Each row is a point. Each copy is the shape, with its points in the same order, turned, moved and blurred by noise. Say if it was mirrored as well.

Shape (8 x 2):
[[ -4 -28]
 [ 41  -1]
 [  2 -39]
 [-31  -6]
 [ -1 -28]
 [ 27 -16]
 [ 41  22]
 [-50 -34]]
Copy 1 (8 x 2):
[[ 33  -8]
 [-23 -25]
 [ 32 -20]
 [ 28  21]
 [ 25 -16]
 [ -1 -23]
 [-41 -12]
 [ 62  21]]
Copy 1 is: mirrored
Copy 2 (8 x 2):
[[-20 -25]
 [ 31 -26]
 [-21 -39]
 [-31   9]
 [-20 -25]
 [ 12 -32]
 [ 44  -8]
 [-63  -5]]
Copy 2 is: only turned
Copy 3 (8 x 2):
[[ -4  13]
 [ 51  31]
 [ -7  24]
 [ -6 -21]
 [  3  14]
 [ 32  29]
 [ 65  12]
 [-45 -17]]
Copy 3 is: mirrored

Shape (9 x 3):
[[ 16  19  -9]
 [-16  29 -22]
 [ -1 -13  68]
 [ 28  27  19]
 [-49 -19 -17]
 [  0 -78  -1]
 [ 22   1  29]
 [-15  25 -22]
 [ 12  29  -1]]
Copy 1 (9 x 3):
[[ 21  15   3]
 [-10  27  13]
 [  7 -27 -69]
 [ 35  18 -26]
 [-44 -21  15]
 [  6 -82   9]
 [ 28  -7 -32]
 [-12  22  15]
 [ 18  23  -7]]
Copy 1 is: mirrored
Copy 2 (9 x 3):
[[ 20  17 -21]
 [-22  22 -16]
 [ 44 -12  53]
 [ 35  29  -4]
 [-35 -31  -4]
 [ 30 -77 -12]
 [ 45   6   8]
 [-19  15 -12]
 [  9  28 -11]]
Copy 2 is: only turned

Shape (8 x 4):
[[-45 -41 -10 -11]
 [ 33  27  12 -32]
 [ 28 -14  -2 -17]
 [ 33  30  11  27]
 [ -8  -5   8 -39]
 [-28  49  -7  26]
 [-49 -22 -17  25]
 [ 14  21 -61  -4]]
Copy 1 (8 x 4):
[[  2 -63  42   7]
 [ 10  11 -11 -58]
 [ 30 -19 -10 -25]
 [-11  37 -22 -13]
 [  9 -24  24 -43]
 [-64   9  10 -10]
 [-28 -40  24  29]
 [-30 -38 -47 -28]]
Copy 1 is: only turned
Copy 2 (8 x 4):
[[ 25  14 -40 -24]
 [-49  -3  40 -11]
 [-34 -16  -2  -3]
 [  0 -26  54  13]
 [-24   2   1 -31]
 [ 32  30  44  12]
 [ 50  23 -19   0]
 [-23  32   4  50]]
Copy 2 is: mirrored
Copy 3 (8 x 4):
[[-35 -41  23  -6]
 [-25  39 -49  -2]
 [-18  -2 -40  14]
 [ 14  45 -18  27]
 [-47   3 -18 -13]
 [ 11  43  30 -17]
 [ -5 -29  44  -1]
 [ 35  -1 -28 -37]]
Copy 3 is: mirrored
Copy 4 (8 x 4):
[[-51 -32 -19  13]
 [ 18  30  23 -44]
 [  7   7 -16 -24]
 [ 34  41   8  14]
 [-28   3   9 -36]
 [  4  12  44  39]
 [-39 -29  -6  43]
 [ 43 -38  16  -1]]
Copy 4 is: mirrored

Shape (10 x 6):
[[ 67  75   0  18 -25   4]
 [-16  13 -10  -8 -14 -11]
 [ -4 -46 -35 -10 -27  -5]
 [-24 -25  -2  59 -18  16]
 [ 70  42  22 -11 -16  -9]
 [ -6   4  29  65  -2  43]
 [  9 -20 -28  23  13 -30]
 [-12 -25 -24 -11   9   8]
 [ -4 -14  23  55 -14  -8]
 [-16  -6  15  33 -15  15]]
Copy 1 (10 x 6):
[[ -1  97 -36  16 -23  -5]
 [-27  -7  -2  -3 -13  -7]
 [  0 -26  36  -4  17 -39]
 [ 14 -17  30  49  -2  29]
 [ 12  81 -23 -29  -8 -10]
 [ 13  16   5  48   7  61]
 [ 27 -21 -10  10 -11 -27]
 [ -4 -31  -3  -2  24 -15]
 [ 29  -4  19  23 -19  27]
 [  4   0  14  22  -5  29]]
Copy 1 is: mirrored
Copy 2 (10 x 6):
[[ 26  53  22 -44 -30 -50]
 [-10 -22 -16 -15 -11  -2]
 [ 13 -20 -55  13   4  26]
 [-52  17 -36  35  -6  -4]
 [ 45  21  35 -16  -7 -42]
 [-51  42   6  44  -6 -11]
 [ -6   2 -41  -6  41 -12]
 [-16 -17 -23  -1  25  27]
 [-33  10 -25  38   7 -33]
 [-32   2  -7  23  -9 -12]]
Copy 2 is: only turned
Copy 3 (10 x 6):
[[-53 -16  -6 -32  38 -74]
 [-31  31 -10  -9   8  14]
 [-44   5 -17  -9 -48  35]
 [-55  22  55  18 -20  20]
 [-22  -5 -21 -19  14 -71]
 [-35   5  81  10   2  -5]
 [-47  -8 -11  40  -8  19]
 [-18  -4   0   2 -15  44]
 [-46  26  40  34 -16  -5]
 [-32  23  39  -2  -7   3]]
Copy 3 is: mirrored
Copy 4 (10 x 6):
[[ 62  46  38 -18 -31  47]
 [ -9  -9 -13 -11  14  12]
 [ 25 -38 -43   5  26  -6]
 [ -6 -24 -49  33 -33  43]
 [ 50   7  61 -13 -19  20]
 [ -5 -10 -26  27 -78  38]
 [ 11  -1 -22  42  26   7]
 [  5 -12 -37   5  10 -17]
 [ -9 -29  -4  35 -22  51]
 [ -5 -21 -17  19 -29  36]]
Copy 4 is: mirrored
